Every row gives one point. The last column is the point's height on a tilted bowl or saddle (a function of degree 2), plus a little noise. Along how many of its main directions does it bend up, bend down or stay straight?
In the rows, zero is written as 128.

Points:
[[106 119 149 127]
 [ 83 136  94 122]
 [ 75  84 131  75]
 [ 86  72 143  74]
 [181 157 147  93]
 [145 129 155 127]
 [144 190  88  86]
 [130 131 124 118]
 [ 97  79 182  96]
 [126 128 163 130]
 [100  70 157  89]
 [106 102 169 120]
 [129 172 131 130]
 [128 120 144 123]
 [116  78  94  60]
 [116 189 124 154]]
Directions: 1 up, 2 down, 0 straight

Points, 25 rows:
[[102 201 157  98 140]
 [ 95 140 142 110 126]
 [ 94 122 159 107 114]
 [162  98 122 125 104]
 [119 149 190 120 136]
 [164  88  87 121  99]
 [147 130  86 100 107]
 [215 174  76 185  28]
 [159 163 119 143 121]
 [124 179 124 100 128]
 [143 105 180 100  92]
 [118  82 129  84  73]
 [107 151 134 172 116]
 [143 165 104  94 113]
 [167 126 149 139 114]
 [155 180 120 124 121]
 [131 165 120 111 130]
 [206 154 137 183  63]
 [124 157 152  79 127]
 [ 82  92  81 128  83]
 [129 176 140 131 137]
 [147 173 116 157 119]
 [204 143 120 136  81]
 [120 124 140 166 119]
 [140 113 164 123 113]]
Directions: 0 up, 3 down, 1 straight

Points:
[[168 195 100 140 216]
 [ 86 157  98 137 174]
 [121 140 154  81 110]
 [ 97 125 120 136 125]
 [129 161 117 101 131]
 [ 90 165 103 168 173]
 [124 102 146 130  98]
 [124 148 136 161 107]
 [159 126 127 131 112]
 [ 73 112 144 122 136]
 [155 106 158 124  99]
 [138 141 183  91 122]
 [137 135 146 105 102]
 [123 143 125 146 116]
 [190 123 182 152 119]
 [ 90  58 147 168 157]
 [114 146 103  16  63]
 [131 148 194  79 142]
 [111 121 134 118 105]
 [161 135 158  88 111]
 [155 161  84  52 113]]
Directions: 3 up, 1 down, 0 straight

Points, 38 rows:
[[ 77 105 157 194 126 139 170]
 [136  87 111 186 111 196 181]
 [111 146 155 101 121 108 131]
 [125 151 138  99 154  99 141]
 [ 60 154 101 119  89  77 134]
 [108 163 151 140 149 137 138]
 [156 137 111 140 171 130 144]
 [177 127 113 116 151 163 153]
 [ 92 133 125 110 130 158 100]
 [119 192 130 175 134  99 183]
 [152 170  84 177 159 165 188]
 [144 145  94 125 134 146 140]
 [146 102 112 203 140 158 187]
 [156 119 185 176 114 104 175]
 [168 182 171 122 146 134 148]
 [195  97 112 101 128 170 176]
 [119 146 135  87 158 130 134]
 [118 107 160 123  83 153 116]
 [148 155 105 138  72 174 151]
 [134 158 142 105 145 118 136]
 [ 68 193 170 147  44 135 152]
 [130 135 114 165 157 103 153]
 [144  78 165 118 163 142 159]
 [ 96 112 155  99 149 107 140]
 [122  64 102 174 133 119 163]
 [193 129 145 129 114 135 151]
 [156  60 197 173 148  87 195]
 [115  97 153 130 121  95 139]
 [110  93 203  98 129 163 145]
 [162 105 114 132 201 127 155]
 [135 107 142  91 102 150 119]
 [147  71 154  60 106  41 170]
 [125 104 106 134  89 176 118]
 [125 167 165 178 104  76 188]
 [129 136 133 122 102 108 127]
 [196  99 130 106  81 155 170]
 [ 83 131 157 154 108 117 138]
 [110  91  95 131 124 135 125]]
Directions: 4 up, 1 down, 1 straight
